Each row is a point. The window is the flat piece filled in between its corners: a triangle in 3 columns, a solid with four corners in 4, and so on. A path goes straight from each point to the next, and from the last back to the first. List the points from which the path goes on through the window.
In the rows, 128 means zero.

Window, 3 rows:
[[ 90  77  90]
 [ 95 112 181]
 [177 179 122]]
Path:
(1): [108 172 158]
(2): [ 79 120 157]
(3): [149  86 203]
(4): [160 140 196]
(5): [115 170 150]
(6): [109 137  53]
(7): [139 100 111]
(8): [149  85 181]
Through the window after points: 2

Window:
[[108 168 109  94]
 [172  44 116 153]
 [ 49 143 128 118]
 [142  98 154 134]]
Path:
(1): [154 159 102 139]
(2): [139  73 123 162]
(3): [176  64 130 113]
(4): [107 108 115  92]
(5): [110 154 104 148]
(6): [142 161 104 134]
(7): [ 56 112 113  60]
(8): [157  58 123 123]
(9): [159  74 110 173]
(10): [157 128 107 169]
(11): [131  62 146 116]
(12): [ 95 119 125  60]
(13): [108 170  96 117]
(14): [198  36 137 233]
(15): [137  43 120  87]
(16): [ 72 126 126  64]
Through the window after points: 2, 8, 10, 16

Window (6 x 6):
[[160 186  60 200 105  82]
 [120 220  73 164 135 121]
 [101 120 189 100 147 144]
 [183 150 197  93 197 113]
 [151 151 189  75 120 165]
 [149 112 151  77 168 169]]
Path:
(1): [153 155 140 142 132 160]
(2): [ 86 150 115  66 183  93]
(3): [160 172 169  72 172  91]
(4): [177 132 191 122 189 146]
(5): [126 184 115 200 140 180]
(6): [108 169  97 116 112  99]
(7): [142 158 136 102 107 104]
(8): [159 160 155 157 155 188]
Through the window after points: 1, 3, 7

Window:
[[ 78 159 131 121  63  83 227  71]
 [ 72 114 132  70 173 106 108 197]
 [149  79 129 107  96 113  91 124]
 [116 150 138  80 152 170 107  99]
 [ 43 131 215 143 151 154  97  97]
 [121  60  78 158 107 182 174  77]
 [ 99 124  73 100  69 242 115 183]
 [149 206  70 160  60  59 178  90]]
Path:
(1): [ 98 121 101  86 112 111 117 114]
(2): [135 138 114 139 104 128 187 162]
(3): [116 105 158 156 109 153 169 143]
(4): [ 74 145  79 112  98 103 106  91]
(5): [ 39 128 132 120 128 148 118 114]
(6): [138 177 225 149 123 145 180 103]
(7): [ 99 124 175 121 137 131 142 111]
(8): [ 39 158  87 109 127 122  81  66]
(9): [108 161  72 103  79  94 137  56]
(10): [ 98 155 144 130  91 117 199 112]
(11): [140 148 123 126 140 150 175 148]
(12): [ 76 109  78  64  84 125  87 111]
Through the window after points: 9

Window:
[[193  51  88 100 170  65 147 161]
 [ 80 128 167  88 164 144 100 132]
 [117 178  94  89 189 146  32 103]
 [116  61  67 181 116  78 171 150]
 [150  74 192 182 126 157 106  75]
 [175 124 128  85  28  24 147 177]
 [ 92 198 102 102 165 132 157 120]
 [137 109  95  56 112 140 150 158]]
Path:
(1): [159 134 123 101 137 109 109 170]
(2): [116 107 133  79 155 117 128 112]
(3): [133  53 121  77 130  70 127  93]
(4): [178 121  86 168 178 102 142 200]
(5): [169  99 144 138 177 109 121 209]
(6): [143  84  89  80  91  72 152  60]
(7): [135 125 110 103 113  92 126 103]
(8): [140 115 128 131 141  99 104 170]
Through the window after points: 5

Window (9 x 9):
[[ 30 149 106  62 132 116 206  97 111]
 [190 138 176  75 161 130  95 164 114]
 [153 143 149 188 150 151 189 147 134]
 [122 132 186 163 126  98 109 156 105]
 [178 150 142 160 201  59  86  85 108]
 [ 16 104  11 139 124 233 123 143 114]
 [203 149 172  93 116 166 100  45 122]
 [209 129 127 130  92  90 158  72 170]
 [162 212 116 181  91 122 176 142 142]]
Path:
(1): [ 98 165 186 129 141 123  82 117 167]
(2): [108 139 111 144 142 124 101 116 159]
(3): [148 153 123 119 122 148 137 144  71]
(4): [ 93 148 108 108 126 105 158  93  79]
(5): [ 97 137 167  63 159 186 163 197 217]
(6): [124 165 138 121 112 142 156 153 167]
(7): [151  98 126 112 146 154 139 114  10]
(8): [193  80 116 147  85 137 172  95  64]
(9): [162 176 163 126 147 134 126  96 171]
(10): [129 174 126 117 128 142 134  88 157]
(11): [110 104 109 186 147  88 186 128  42]
(12): [179 103 147 112 122 147 141  89  40]
(13): [151 181 135 122 128 108 122  86 221]
(14): [ 58 153 147 102 158 134 151 109 172]
(15): [102 140  87 100 108 125 201 108  72]
(16): [205 141 123 127 126 160 146  82  74]
Through the window after points: 4, 8, 12, 14

Window, 11 rows:
[[ 76 122 101  57 170 115  72  47  72 208  95]
 [133  46 107 127 100 141 126 133 139 119 110]
 [ 46 126  85  86  89 187  82  56  22 196 134]
 [ 83 190 138  89 142 138 132 117 209  86 132]
 [179 112 187 153  97 148 211  82  67 186  38]
 [ 92 135 109 127 182 122 134 208 209 148 142]
 [147 125  77  87  85 103  85 180 149 107 173]
 [139 152  89 129 167 155 139 152 149  80 125]
 [113 125 157  95 120 115 128 140 106  55 185]
 [ 77 152  80 126 113 110 170  94 124 103 159]
 [120 158 167 173 145 128 117  59 121 155 104]]
Path:
(1): [ 70 166  81 117  47 130  59 129  88  97  79]
(2): [100  96 105  87 177 156 139  91 117 173 188]
(3): [168  61  88 129 124 188 137  86 145 156 178]
(4): [ 66 189 136 113 121  60 104 146  88 108  83]
(5): [ 71 140 124  96 105 104  78 142 107 104  81]
(6): [124 126  90  90 152 160 161 108 168 149 189]
(7): [129 142  86  67  91 187 146  91 150 134 205]
(8): [103 120 100 121 121  91  78 175 114 131 114]
(9): [102 130 135 126 153  68 121 158 101  90  79]
(10): [137 143 126 114 133 159 152 123 190 120 149]
(11): [223  97 155 145 113 208 184  43 114 181 106]
(12): [101 124 156 132 109  98 167 141  85 148  57]
Through the window after points: 7, 11

Window, 12 rows:
[[ 73 131 191  79  98 113  88  96 129  73 206  90]
 [130 115 183  49 217 154 104 127  58 147 144 115]
 [117  76 163  83  40 147  81  80 192 127  83 158]
 [101  92 207 171 181 132 104 146 112  48 122 151]
 [121 189 123 177 171 102 131 101 228 110 142 144]
 [102 128 173  99  43  87 155 116  63 156 152 117]
 [140 101 216 122 161 165 187 122 135  66 128 116]
 [166  71  77  96 161  88 154 163 129 143 127 118]
 [108 102 147  45 126  87 155  34 129  88 134  38]
 [119 105 145  89 183 113 133 169 134  52 120 190]
 [149 181 124 210  70 141 117 135  60  97 113  69]
 [168 149 140 121 155 125  93  64 104 127 170 125]]
Path:
(1): [145 116 163  74 121  80 136  90 127  98 130  70]
(2): [ 62 110 128  95 138 154 146  43 116  90 148  83]
(3): [ 90  78 128 107 187 142 113 112  99 114 161 111]
(4): [148 169 207 103 140 119 117 121 140 105 124 135]
(5): [166 170 215  83 142  73  79 104 171  89  93 130]
(6): [ 70  61 118 124 155 163 166 112 108 108 191 128]
(7): [ 73  88  79 106 117 178 141  97 161 111 128 162]
(8): [151 101 197  95  93 106  87 108 148 118 103 126]
Through the window after points: 1, 3, 7

Window, 14 rows:
[[207 134 172 140 128  90 151 135  72  91 165 144  88  66]
 [166 143 169 181  86 128  68 138  60  98  89 111 132  63]
 [104 102  76 112 141 147 165 132  99 124 136 102 118 227]
 [153 123 147 146  96  91  72 167 121  46 170 151 157  75]
 [139 143 148  60 137 132 149 138  84 167 147 136 182 235]
 [ 52 165 122 116  88 134 213 130 101 162 165 143 161 209]
 [165 167 103 168 148  66  72 149  85 127 134 171 128  52]
 [111 106 119  96 161 137 190 144  59 108 129 167 192 110]
 [188 138 170 181 150  69 126 131 147  98 101 102 158  74]
 [122 168  89  53  97 181 186 107 144 135 104 155 143 208]
 [153 198 143 129 126  81 108 206  89  66 101  93 120  84]
 [ 64 153 157  72 169 160 142 103 121 132 144 128 122 174]
 [ 94 147 147 104 135 118 172 112  98  99  87 184 128 249]
 [156  92 172 132 115  80 112 197 120 136  98 150 103  65]]
Path:
(1): [141 152 146 148 138 130 138 175  90 110 136 147 137 130]
(2): [155 143 160  87 105  39 122  75 114  91  99 137 149  96]
(3): [105 137 112  70 112  81 138 102 100  96 117 116 150  83]
(4): [180 155 202 173 134 148 108 199 102 123 143 176 134 157]
(5): [133 141 150 150 151 146 145 148 100 111 139 135 149 142]
(6): [150 132 124 122 127  77 139 131 115 117 110 121 145 120]
(7): [132 133 121  92 122  85 152 108  93 110 117 123 141 148]
(8): [106 141 142 114 127 153 131 167 105 127 148 155 132 147]
(9): [126 141 145 157 166 171 162 159 116 138 134 135 166 136]
(10): [126 122 141  87  91  55 128 126  89  95  96 155 102 163]
(11): [106 120 110  85 109  64 148  80 108  89  89 117 141 106]
(12): [172 144 164 161 138 135 126 177 110 129 133 141 134 121]
Through the window after points: 5, 9, 11

Window, 14 rows:
[[120 206 141 158  88 129 142 121 103 129  60 157 128  81]
 [129 128 181 179  99 144 153 105 138 120  53  90 143 138]
 [ 90 153 172 105 182 152 129  47 123 172  81  65  89 112]
 [ 77 142  62 129 175 107 218 125 147 172 132 108 101  38]
 [249 121  65 136  97 137 126 110 143 103 170 153 116 132]
 [136 164  99 147 100 106 134 173 109 193 143 123  55 137]
 [131 218 156 209 147 124 145 108 130 118 161  72 135 103]
 [148 166 182 103 156  98 120 207 116  76 212  66 215  36]
 [147 148 108 148 120 192 133 200 153 114 191  80 191   8]
 [162 202 121 118  88  99  79 145 183  83 178 153 120 199]
 [181 124  66  99 153 161  74  98 109 190 168 109 221 163]
 [ 67 117 103 163  93 137 133  94  87 105 135  69  41 150]
 [ 89 171  86 132 199 184 143 159 103 143 112 153 103 164]
 [ 95  70 163 170 113 166 157  89 111 151 156 115 126  62]]
Path:
(1): [104 221 101 104  94 117 228  89 103 155 155  76  75 134]
(2): [119 102 148 181 150 141  75 174 132 132 109 124 149  77]
(3): [118 162  82 172 150 131  61 149 170 133 107 104 105 102]
(4): [153 165 123 114 126 142 171 110  97 136 157 114 144 135]
(5): [121 160 139 121 113 164 165 109 144 139 135  87 107 115]
(6): [103  94  86 171 174  94  99  84  78 138 120 115  90  98]
(7): [119 183 151 200 146 107  89  94 133  90  90 124 140  86]
(8): [141 136 138 122  91 181 222 144 118 179 169  47 116 160]
(9): [159 112 131 114  77 184 182 122 122 156 162 126 126 140]
(10): [112 177 139 178 146 114  94 131 122 105  96  93 125 104]
(11): [113 136 110 166 137 120 123 137 141 145 129  89 102 102]
(12): [146 184 136  91 106 171 155 137  85 155 166 119 122 109]
(13): [119 161 137 143 112 151 166 106  94 153 128 119 155 122]
(14): [130 145 129 174 177 106  56 160 197 100 123  57 104  83]
(15): [103 160  92 163 188 130 126 133 134 149  95 144  97 101]
(16): [117 165 143 108  98 182 176 127  93 122 179  78 139 158]
Through the window after points: 5, 7, 11, 15

Window:
[[163 160 156 152 123  90 130  47 150  83  84 108 186 167]
 [ 94  25 136 148 103 102 150 149 170 111 104 220 109 142]
 [ 99  67 188 122 158 156 105 171 122 110 133 160 142 106]
 [140 168 140  84 128 120 183  91 147 102  85 158 130 149]
 [ 94 178 102 156 103  64 145 169  68 184 170  44 204 147]
 [ 76  78 142 171  89 159 162 172  90 114  89 169 144  72]
 [ 53  94 192 128 129 137 225  83  73 133 142 107 225 130]
 [ 62  54  97 186 165 166 127 169 158 151  94 213 118 125]
 [ 95  30 130 150 108 199 123 185 180 128 110 129 121 143]
 [ 89 186  99 210 123  40 130 188 222 195 162  45 138 101]
 [ 69 165  48 114  95  52  78 126 212 130  80 138 133  98]
 [135 122 237  98  95 163  96  56 105 141  49 140 114 178]
 [165 151 143 127  89 131 107  65 190 149 134 161 153 133]
 [149 142  81 116 128  42 144 114 188 173  66 123 178  92]]
Path:
(1): [108  67  78 142 175 183 104  83 104 120 105  63 100 117]
(2): [ 91 150 146 144  90  71 139 173 167 155 117 161 176 130]
(3): [ 90 142 166 142 106  77 148 182 176 122 116 129 243 169]
(4): [102 123  92 190 134 120 112 127 174 193 128  92  48  83]
(5): [145  72 137 141 138 122 127 121 162 115 158 104  91  97]
(6): [ 79 135 149 127  95 117 146 133 132 144  79 154 202 145]
(7): [107 146 177 138  89 130 144 129 136 131  93 142 223 175]
(8): [113  82 137 120 129 115 118 103 152 132 118 126  79  97]
(9): [108 100 134 165 161 125 113  97 142 147 120 107 114 108]
(10): [ 93 118 143 136  82  99 126 163 168 144 101 148 163 136]
(11): [140 138 164 166 120  96 130 140 212 131  88 156 199 145]
(12): [ 88  73  73 100 105 156 108 128  97 137 122 139  47 102]
Through the window after points: 1, 3
